Every row gives one point. Any point is a mix of the corners, with weights that add up to 1. It lies inside the corners' shape when no weight is negative. Is each point inside? If not, which corners have a negative weight?
(in the rows, 128 means zero)

Corners:
(1): | 121 |  96 |
(2): |  98 | 105 |
(3): | 162 | 195 |
Points:
| 102 | 109 | => inside
| 115 | 102 | => inside
| 157 | 166 | => outside (2)
| 108 |  86 | => outside (3)
| 105 | 108 | => inside
| 167 | 198 | => outside (2)
| 101 | 114 | => outside (1)
| 158 | 187 | => inside

Corners:
(1): | 176 | 158 |  68 | 139 |
(2): | 101 |  74 | 145 | 139 |
(3): | 100 | 107 | 242 | 111 |
(4): | 166 | 180 | 103 |  81 |
(5): | 168 |  81 | 101 | 149 |
Points:
| 158 | 156 | 114 | 101 | => inside
| 152 | 137 | 104 | 124 | => inside
| 139 | 113 | 116 | 141 | => outside (4)
| 118 | 105 | 200 | 119 | => inside
| 167 | 162 | 109 | 109 | => outside (2)
| 150 | 123 | 102 | 137 | => inside
| 110 |  60 | 161 | 143 | => outside (1, 4)
| 161 | 162 |  74 | 111 | => outside (3, 5)

Corners:
(1): | 161 | 169 | 174 | 125 | 132 | 111 | 146 | 125 |
(2): |  96 |  98 | 178 |  94 | 104 | 128 |  69 |  68 |
(3): | 125 | 191 |  62 | 147 | 123 | 199 |  82 | 124 |
(4): | 118 | 128 |  78 | 153 | 191 |  99 |  72 | 147 |
(5): | 203 | 118 | 188 | 182 |  55 | 114 | 190 |  60 |
(6): | 188 |  63 |  78 |  76 | 159 |  84 | 163 | 117 |
(7): |  86 |  83 | 156 | 137 |  95 | 124 | 114 | 147 |
(8): |  90 | 171 | 144 | 124 | 191 | 194 | 144 | 127 |
(9): | 196 |  59 | 148 |  95 | 137 | 105 | 117 |  96 |
Points:
| 136 |  95 | 162 | 120 | 121 | 111 | 126 | 109 | => outside (3)
| 141 | 143 |  91 | 126 | 134 | 151 | 109 | 119 | => inside
| 125 | 161 |  97 | 135 | 125 | 172 |  94 | 115 | => inside
| 121 | 110 | 130 | 118 | 140 | 116 |  92 | 107 | => inside
| 164 |  95 | 135 | 116 | 144 | 113 | 114 | 111 | => inside

Corners:
(1): | 136 |  88 |  45 | 148 | 170 |  81 | 135 | 158 | 145 | 121 | 137 |
(2): | 210 |  91 | 220 | 140 | 147 | 168 | 156 | 126 | 120 | 119 | 131 |
(3): |  77 | 148 |  87 | 150 |  87 | 105 | 144 | 151 | 171 | 167 | 169 |
(4): | 131 | 144 | 133 | 157 |  93 | 140 | 137 |  91 |  89 | 100 | 119 |
(5): | 134 |  84 | 128 | 119 |  89 | 167 | 220 | 109 |  66 |  67 | 100 |
(6): | 183 | 121 |  83 | 157 | 191 | 168 | 105 | 114 | 152 | 149 | 135 |
(7): |  85 | 120 | 165 | 104 | 122 |  72 | 173 | 149 | 121 | 168 | 134 |
(8): | 205 | 139 | 143 | 102 | 113 |  99 | 109 | 102 | 191 | 152 | 114 |
(9): | 152 | 155 | 109 | 137 | 124 | 157 | 106 | 141 | 139 |  94 | 109 |
(10): | 105 |  86 | 160 | 146 | 148 | 159 | 129 | 114 | 168 | 108 | 117 |
(11): | 107 |  66 | 181 | 146 | 249 | 176 | 109 | 126 | 151 | 136 | 209 |
(12): | 108 | 105 | 157 |  81 |  75 | 151 |  89 | 133 | 124 | 139 | 106 |
Points:
| 118 |  93 | 153 | 141 | 190 | 155 | 120 | 128 | 148 | 134 | 174 | => inside
| 120 |  90 | 148 | 136 | 126 | 166 | 153 | 124 | 113 |  94 | 133 | => outside (6, 7, 8)
| 131 | 122 | 126 | 129 | 126 | 134 | 129 | 132 | 134 | 135 | 135 | => outside (10)
| 165 | 109 | 167 | 128 | 138 | 142 | 137 | 121 | 127 | 125 | 124 | => outside (3)
| 130 | 128 | 139 | 136 | 115 | 125 | 140 | 114 | 118 | 125 | 126 | => inside
| 133 | 108 | 137 | 141 | 142 | 147 | 131 | 118 | 144 | 123 | 125 | => inside
| 109 | 101 | 132 | 136 | 135 | 130 | 147 | 140 | 122 | 112 | 136 | => outside (6, 8)
| 139 |  92 | 148 | 144 | 168 | 155 | 134 | 118 | 121 | 122 | 144 | => outside (3, 8, 9)
